Rows are points. Each copy is the shape, with its points in the same order, turned, moved and blurred by noise. Say if it was mirrored as well.
(in the rows, 128 means zero)

Shape (9 x 3)
[[169 149 111]
 [ 17 113 147]
 [170 149  71]
 [139 135 126]
 [124 134 143]
 [ 73 152 110]
 [171 101 104]
 [135 100 146]
 [143  97 130]]
Copy 1 (9 x 3)
[[108 165  74]
 [100  89 215]
 [ 72 163  62]
 [115 142 103]
 [127 140 123]
 [ 78 137 162]
 [106 117  57]
 [138 108 106]
 [126 108  91]]
Copy 1 is: only turned
Copy 2 (9 x 3)
[[146 118  89]
 [ 89 159 233]
 [116 135  61]
 [133 116 121]
 [137 120 143]
 [109 174 159]
 [108  88  89]
 [121  88 142]
 [112  84 126]]
Copy 2 is: only turned

Shape (12 x 6)
[[122  80 178  96 128 132]
 [119  86 157  55 118 112]
 [115 113 142 129  84 147]
 [172 177  68 206 148 113]
 [142 115 119  77 114 167]
 [127 133  87 184 149  89]
 [ 83 113 142 118 121 144]
 [ 85 140 144 142 168 116]
 [ 62 113 140 138 129  90]
 [155 193 126 124 143  85]
 [159  94 158 140 102 184]
 [176 193 121 173 114  68]]
Copy 1 (12 x 6)
[[100 187 135 159 149 124]
 [ 81 163 134 150 183 112]
 [144 137 152 130 136  95]
 [153  31  91  95  70 140]
 [ 84 128 172 104 151 107]
 [158  77  84 115 116 168]
 [129 137 166 154 152 138]
 [119 111 133 172 120 179]
 [154 118 132 168 169 159]
 [ 84  52  93 145 114 113]
 [127 169 151 114  89  98]
 [136  47  57 155 101  90]]
Copy 1 is: only turned
Copy 2 (12 x 6)
[[142  80 181 128 143 147]
 [142 109 182  98 151 174]
 [138  74 120 110  99 153]
 [136 176  67 164  41  82]
 [184 109 139  77 121 135]
 [124 160  84 177  94 124]
 [127  87 116 115 142 139]
 [ 96 122 115 140 148 102]
 [ 83 111 109 146 153 156]
 [101 179 137 108  80 101]
 [180  56 146 126  87 116]
 [ 92 169 123 137  23 108]]
Copy 2 is: mirrored
Copy 3 (12 x 6)
[[106 165  97  84 136 163]
 [100 146  88  63 105 171]
 [135 144 161  74 151 149]
 [209  91 176 194 119 124]
 [133 165 139  79  78 130]
 [156  76 142 168 144 135]
 [121 134 119  78 153 118]
 [145 122  94 125 168 111]
 [118  84 103  91 175 123]
 [212 100  95 128 107 143]
 [129 201 174 107 133 160]
 [232  86 129 144 129 175]]
Copy 3 is: only turned

Shape (12 x 9)
[[133 147 115 105 113 171 116  34 136]
 [133 179  77  86 134 128  74  69  95]
 [ 88 131 117 166 165 110 143 182 168]
 [116  98 105 167 156 110 150 149  92]
 [120 110 129  94 147 107  48  53 112]
 [130 118 135 143 119 105 159 179 138]
 [186 147 111 133 188 153  87  71 119]
 [112 115  82 109 151 181 116  91 123]
 [166 121 100  79 153 162  48  93 120]
 [156 119  70 113  96 161 142  83 142]
 [101 123 161 121 176 114 172 191 108]
 [ 94 129 149 182 118 145 137 191 108]]
Copy 1 (12 x 9)
[[176  90 121  75 143  92  95  90 145]
 [175 135 147 102 150 131  40  91 180]
 [102 149 158 173 168 169 145 155  91]
 [ 56 143 123 132 145 157 112 153 136]
 [121 153 146 100 160  73  39  65 134]
 [104 160 113 156 115 157 128 161  94]
 [133 166 156  50 149 127 113  81 168]
 [125  95 123 109 154 146 101  74 147]
 [142 159 140  99 128 123  79  26 158]
 [147  79 125  88  97 148 101 105 129]
 [ 92 185  75 165 178 169 129 155 103]
 [ 92 152 115 192 133 128 158 162 141]]
Copy 1 is: mirrored
Copy 2 (12 x 9)
[[ 96 155 117  84 120 197 153  62 180]
 [ 98 175 159  60 150 130 109  72 179]
 [139 167 115 203 101 119 135 139  98]
 [147 157 106 113  96 136 109 155  84]
 [100 153  86  55 115  99 143  91 193]
 [121 114 106 164 128 146 113 155  95]
 [117 158 131  62 130 132 176  60 107]
 [ 99 192 136  90 111 172 158 124 149]
 [ 60 157 141  51 143 114 177 108 155]
 [ 56 160 119  95 123 202 120  99 129]
 [187 132 115 163 151 136 141 185 107]
 [151 101 154 162  76 148 124 168 109]]
Copy 2 is: only turned
